Each row is a point. The points of each table are mixes of a few directions, plus a little noise. How many directions does each table use, and how many do they share? Where both have some left over, give the other angles between the two spaces (their principal angles), to ten degrees, smallest first.

First, 6 rows:
[[ -0.1 -11.9   1.4]
 [  0.8   1.7   1.1]
 [ -2.7   3.1  -5.2]
 [  1.3   2.5   1.9]
 [  0.9  -0.7   1.6]
 [ -0.1   5.3  -0.8]]
Second:
[[-0.3 -3.9  0.0]
 [ 0.7 10.2 -0.1]
 [ 0.0 -0.1  0.0]
 [-0.5 -6.2  0.0]]
Directions: first 2, second 1, shared 1

First:
[[ 5.3 -1.5 -2.4 -4.7]
 [ 2.7 -0.8 -1.2 -2.4]
 [-9.3  2.7  4.2  8.3]
 [-0.6  0.2  0.2  0.5]
 [ 1.9 -0.5 -0.8 -1.7]]
Second:
[[ 2.8 -2.4 -3.3  2.6]
 [-4.9  2.7  3.6  3.0]
 [-6.0 -7.0 -4.0  2.2]
 [ 0.5  3.6  2.5  1.7]
 [ 2.3 -1.5 -0.8 -7.8]
 [-1.4  0.2  1.2 -3.4]
 [ 7.0  4.3  0.8  1.8]]
Directions: first 1, second 3, shared 1

First (7 x 6):
[[-1.0 -2.6 -6.5  3.8  2.1 -4.2]
 [ 0.3  0.8  5.9 -2.7 -2.2  1.9]
 [-0.8 -2.0  3.0 -0.1 -1.6 -2.6]
 [ 0.7  1.7  1.5 -1.3 -0.3  2.4]
 [ 2.8  7.1 -7.9 -0.5  4.8  8.9]
 [-1.8 -4.2  8.0 -0.9 -4.3 -5.1]
 [-0.2 -0.7 -4.0  1.9  1.5 -1.4]]
Second, 6 rows:
[[ 1.5 -3.8  7.5  3.9 -1.9  4.7]
 [ 3.0  4.4 -4.9 -0.2  1.9  1.5]
 [-1.5  4.6 -4.6 -4.0  2.7  4.0]
 [-0.5 -1.4  3.2 -1.7 -3.0 -7.2]
 [-1.1 -5.9  4.4  4.6 -0.9  1.4]
 [-1.3  2.2 -5.6 -2.5  1.2 -4.3]]
Directions: first 2, second 4, shared 2

First, 9 rows:
[[ 5.4  0.3 -0.1 -1.8 -5.9 -6.8 -0.7 -4.3]
 [ 2.0 -3.2  0.1  0.7 -3.4 -3.6  3.8 -1.7]
 [-3.5  0.8  0.5 -1.7  7.7  5.8 -0.3 -0.3]
 [ 1.3 -2.4  0.7 -3.2 -6.2 -3.2 -1.0 -4.3]
 [ 0.1  4.3 -0.8  2.5  4.5  1.7 -1.7  3.7]
 [-1.6 -4.4  0.7 -0.2 -7.2 -1.4  0.5  0.4]
 [-0.1 -5.8  0.2  0.4 -3.2 -2.3  6.0 -1.9]
 [-3.2  7.3 -0.8  3.4  7.6  6.8 -5.6  8.0]
 [-0.5  3.2 -0.3 -0.1  6.0  2.9 -1.2  0.6]]
Second (7 x 8):
[[ -3.8   0.5   3.1   2.1   0.0  -1.8  -0.8  -3.5]
 [  3.9  -3.5   6.0  -0.2  -1.2   3.7  -0.9   3.4]
 [  5.3  -2.1   2.8  -2.1  -1.0   3.5   0.5   6.4]
 [ -2.6   0.8  -6.4   3.0   1.6  -2.2  -2.7 -10.3]
 [ -5.2   4.6  -3.7  -1.0   0.3  -4.2   2.2   0.1]
 [  8.2  -2.3  -7.2  -2.5   0.8   4.4  -0.4   2.0]
 [ -5.7   2.4   5.6   0.5  -0.7  -3.1   1.4   1.5]]
Directions: first 4, second 3, shared 0; angles 60, 70, 90
